Rows are points. The points of each table are mixes of a few directions, plus a little noise. Count the directions of each table, and those that both share. Where both have some left over, give the other angles between the two spaces (their principal angles), to ten degrees, smallest first.
In the rows, 128 means zero.

First:
[[161 140]
 [113 123]
 [162 140]
 [ 74 110]]
Second, 7 rows:
[[146 125]
 [151 123]
 [102 133]
 [189 116]
 [142 126]
 [100 134]
 [ 66 140]]
Directions: first 1, second 1, shared 0; angles 30

First (6 x 6):
[[144 130  69 118  99 195]
 [109 114 112 141 124  95]
 [105 135 131 125 122 100]
 [113 124 160 112 123 146]
 [139 103 198 126 156 151]
 [157 161  98 146 144  82]]
Second (8 x 6):
[[129 129 119 103 146 118]
 [113  84 151 177  99 151]
 [122 105 123 106 149 121]
 [146 149 117 116 145 116]
 [193 228 101 122 147 103]
 [131 109 122 109 154 119]
 [103 104 147 157  94 148]
 [ 88 116 144 133  90 146]]
Directions: first 4, second 3, shared 2; angles 80

First (11 x 11):
[[139 127  90 100  92 148 133  88 149 121 170]
 [138 142 106 121 110 129 125 137 114  98 125]
 [107 133 119 110 161  95 119 151  95 120 115]
 [101 126 217 137 156 108 102 123 115 181  97]
 [111 139 168  95 113 117  97  91 113 152 133]
 [117 118 150 136 150 121 129 130 132 151 122]
 [121 113 123 156 173 116 146 167 128 131 109]
 [129 128 125 106 103 139 122  91 140 137 153]
 [148 145 105 100  67 151 119  88 135 105 157]
 [138 104  79 198 200 120 181 226 135  97  92]
 [158 134 127 149  83 163 136 117 153 114 134]]
Second (9 x 11):
[[ 49 124 141 117 136 151 153 122 114 116  99]
 [110 113 126 118 171 104 143 146 110 154 111]
 [150 140 143 112  73 159 152 112 114 142  96]
 [155  98 112 125 141  88 112 150 113 168 122]
 [122 146 139 113 176 126 167 134 119 141 114]
 [136 106 124 130  50 144 106 116 119 132 112]
 [169 155 124 148 147 122 111 124 160 100 176]
 [106 171 132 161 137 160 105 103 182  40 195]
 [155  98 112 130 123  96 103 144 119 156 127]]
Directions: first 4, second 4, shared 1; angles 70, 80, 90

First, 11 rows:
[[121  56 140 141 135 120 146 164 149  86 171 126 124 128 146 134 120 142]
 [102 130 106 119 140 147  96  83  94 173 160  77 153 110  83 146 106 136]
 [126 150 137  85 127 109 134  72 115 134  56 119 130 124 100 118 132 119]
 [158 147 139 161 122 126 126 182 157 116 131 184 110 147 175 109 141 124]
 [140 135 158 120 137 110 136 135 134  87  60 162 103 150 145  90 150 108]
 [128  77 134  93 114  88 172 104 161 122 121 121 146 106 119 151 106 155]
 [123 147 128  81 126 106 132  60 118 154  70 111 144 112  89 127 118 131]
 [160 186 145 146 126 124 118 157 138 115  72 191 100 157 165  87 157 103]
 [116 109 115 153 149 145  85 132 120 158 199 111 145 119 118 131  98 145]
 [123 107 111 165 120 155 134 181 131 119 203 118 125 130 150 155 133 133]
 [113 162  97 143 111 174 127 136  91 147 167  88 126 127 118 164 148 114]]
Second (10 x 18):
[[121 106 153 185 186 136  88 110 137 107 135 137 108 135  71  89 135  96]
 [137 156 164 170 131 117 108 123 142  90  86 139 100 120 106 111 151  80]
 [131 150 129  75  82 117 153 150 107 110  84 120 128 129 188 141 135 135]
 [105  76 140 127 189 145  99 126 101 101 135 123 118 157 113  80 126 129]
 [145 143 108 200 133 130 123  97 184 190 197 143 143  98  57 161 115 124]
 [137 151 115 104  86 120 153 137 132 145 123 126 139 117 157 159 125 141]
 [122 132 134  67 101 123 145 154  92  94  78 116 123 142 192 123 135 137]
 [128 135 135 119 120 124 129 135 121 112 106 127 122 129 142 124 134 121]
 [117 109 104  68 115 133 151 144  99 141 140 114 148 142 173 137 114 169]
 [137 124  99 166 136 136 130 106 164 191 199 136 151 110  81 156 108 146]]
Directions: first 5, second 3, shared 1; angles 30, 70

First, 9 rows:
[[114 133 136  98 129  61 165 153 105  96 133 120 194 151 123  86 152 124
  132 129 124 182 149 138]
 [159 121 123 175 130 189  91 101 167 149 122 164  93  98 126 155 124 107
  144 117 104 101 102 126]
 [125 112 123  88  60 126 138 118 133 123  91  97 158 138 129 118 109 113
  132 129 122 133 169 118]
 [157  81 145 108 106 143 125  82 126 102 136 174  87 136 156 190  97 134
   79 106 144 102 122  78]
 [ 91 167 140  98 161  81 169 140  98 139 144  63 164 149 120  86 150 137
  135 139 162 163 135 178]
 [ 96 124 112  96 142  83 131 201  83  84 141 127 162 134 133 109 127 174
  106 135 137 146 144 107]
 [144 135 128 164 156 194  92 113 156 141 138 153 109  87 133 149 126 117
  147 106 120 111  90 147]
 [159 133 118 207 146 156 102 110 166 172 125 170  68 118 107 144 144 106
  147 146  93  95 101 122]
 [106 146 124 116 125 116 136 134 116 151 124  83 120 141 121 119 127 140
  125 144 146 119 139 139]]
Second:
[[173 103 115 221 141  64 122 138 141 151 136 224  40 171  96 150 160 130
  102 185  73  92 121  51]
 [122 132 130 114 126 138 129 127 127 125 127 114 141 121 131 125 124 128
  132 119 136 134 129 140]
 [131 127 127 134 129 123 127 128 129 130 128 134 122 131 126 129 130 128
  126 131 124 125 128 124]
 [ 97 145 137  64 120 173 132 121 119 112 122  62 190  97 151 112 106 126
  147  88 167 153 132 182]
 [112 137 133  96 125 150 129 124 123 120 125  96 158 114 140 120 117 127
  138 108 148 140 130 154]
 [162 109 118 199 136  79 125 135 138 147 136 203  59 162 103 145 153 131
  108 172  86 100 124  67]
 [162 108 118 197 137  79 125 136 138 146 134 200  62 161 102 145 153 131
  108 170  86 100 123  68]
 [ 89 150 139  47 118 184 133 119 116 107 120  45 206  90 156 108  99 125
  150  79 176 161 134 197]
 [110 139 133  88 124 156 130 125 121 117 125  87 166 109 142 119 112 126
  139 103 152 144 131 162]
 [128 129 127 128 128 128 128 128 129 128 129 129 128 128 129 128 128 128
  129 129 127 128 128 127]
 [123 131 129 119 126 135 130 127 128 125 128 117 137 124 131 125 124 127
  132 122 134 132 128 136]]
Directions: first 6, second 1, shared 1

First:
[[118  82 118 137 113 147 116  64 148 102 142 129 143 143 126 164 198 117
   88 110 105  72 172 177 112 131 136  97 122 125 127 149]
 [133 120 113 139  99 157 150 145 136 158 134  83 120 128 148 192 130 117
   95  73 118 126 101 139 129 115 162 132 142 123 137 165]
 [102 120 138 155 123 121 153  88 131 128 133 135 147 136 132 107 132 116
  146 123 101 111 163 123 137 148 108 122 150 175 132 111]
 [146 140 110 160 137 132 149 164  94 187 141 132 142 106 154 142  43 155
  120  74 208 149  73 118 128  82 157 172  86 130 171 119]
 [147 159 134  85 131 124 134 198 132 145 100  96  88 125 133 121  99 139
  154 128 121 175  73  90 136 144 128 142 160 105 115 134]
 [140 108 125  93 157 111  79  98 132  80 118 166 124 141 104  96 168 155
  130 162 144 103 152 151 107 139 104 109  98  95 120 109]
 [111 109 132 154 142 110 157  84 116 142 129 152 151 137 136  85 104 150
  158  95 141 107 152 121 130 148  96 133 132 177 156  85]
 [101 146 147 150 119 122 104 105 136  81 151 158 152 117 104 117 164  72
  122 228  90 130 191 134 139 116 126 106 118 135  90 137]
 [153 167 132  77 131 126 112 209 135 130 105  99  84 120 123 129 113 129
  143 158 121 181  75  98 132 132 137 136 145  83 103 145]]
Second (10 x 32):
[[143 162 122 154 145 122  93 162  97 128 156 170 150  95 119 129  84 120
  110 191 195 160 117 128 129  65 157 151  54 100 127 128]
 [137 152 122 163 150 117  99 143  93 131 157 180 160  99 122 117  79 130
  114 177 206 146 126 132 126  68 148 153  48 113 139 116]
 [108 127 152  92 124 113 140 110 156  99  99 112 106 151 115  86 168 118
  171 148  50 125 158 105 135 192  83 101 198 150 100 115]
 [126 101 123 117 113 142 153 111 145 141 114  93 114 147 140 151 153 136
  122  64  97 105 122 137 125 155 125 117 167 139 138 139]
 [126  92 113 165 142 125 144  76 106 153 142 154 162 132 143 121 103 162
  122  66 183  89 138 151 116 116 125 140  92 156 175  99]
 [123 119 133 106 115 135 142 125 149 125 112  97 108 143 130 135 156 124
  134 107  84 122 126 125 130 159 119 114 172 133 119 139]
 [139 161 131 108 115 138 107 184 134 119 127 109 108 115 120 154 134 101
  114 175 112 166 105 116 136 110 152 128 130  92  97 161]
 [118 121 136 124 133 118 135 106 132 119 120 134 129 137 125 103 135 133
  147 127 112 118 146 123 128 150 106 121 144 146 128 112]
 [145 155 118 148 134 132 100 168 105 135 152 150 141  99 126 150  92 119
  101 168 185 156 105 132 128  68 165 150  65  95 129 142]
 [114  91 133 100 110 138 167  92 162 131  98  79 103 163 138 133 177 136
  144  56  55  95 136 129 127 194 101 103 210 156 130 131]]
Directions: first 5, second 3, shared 3
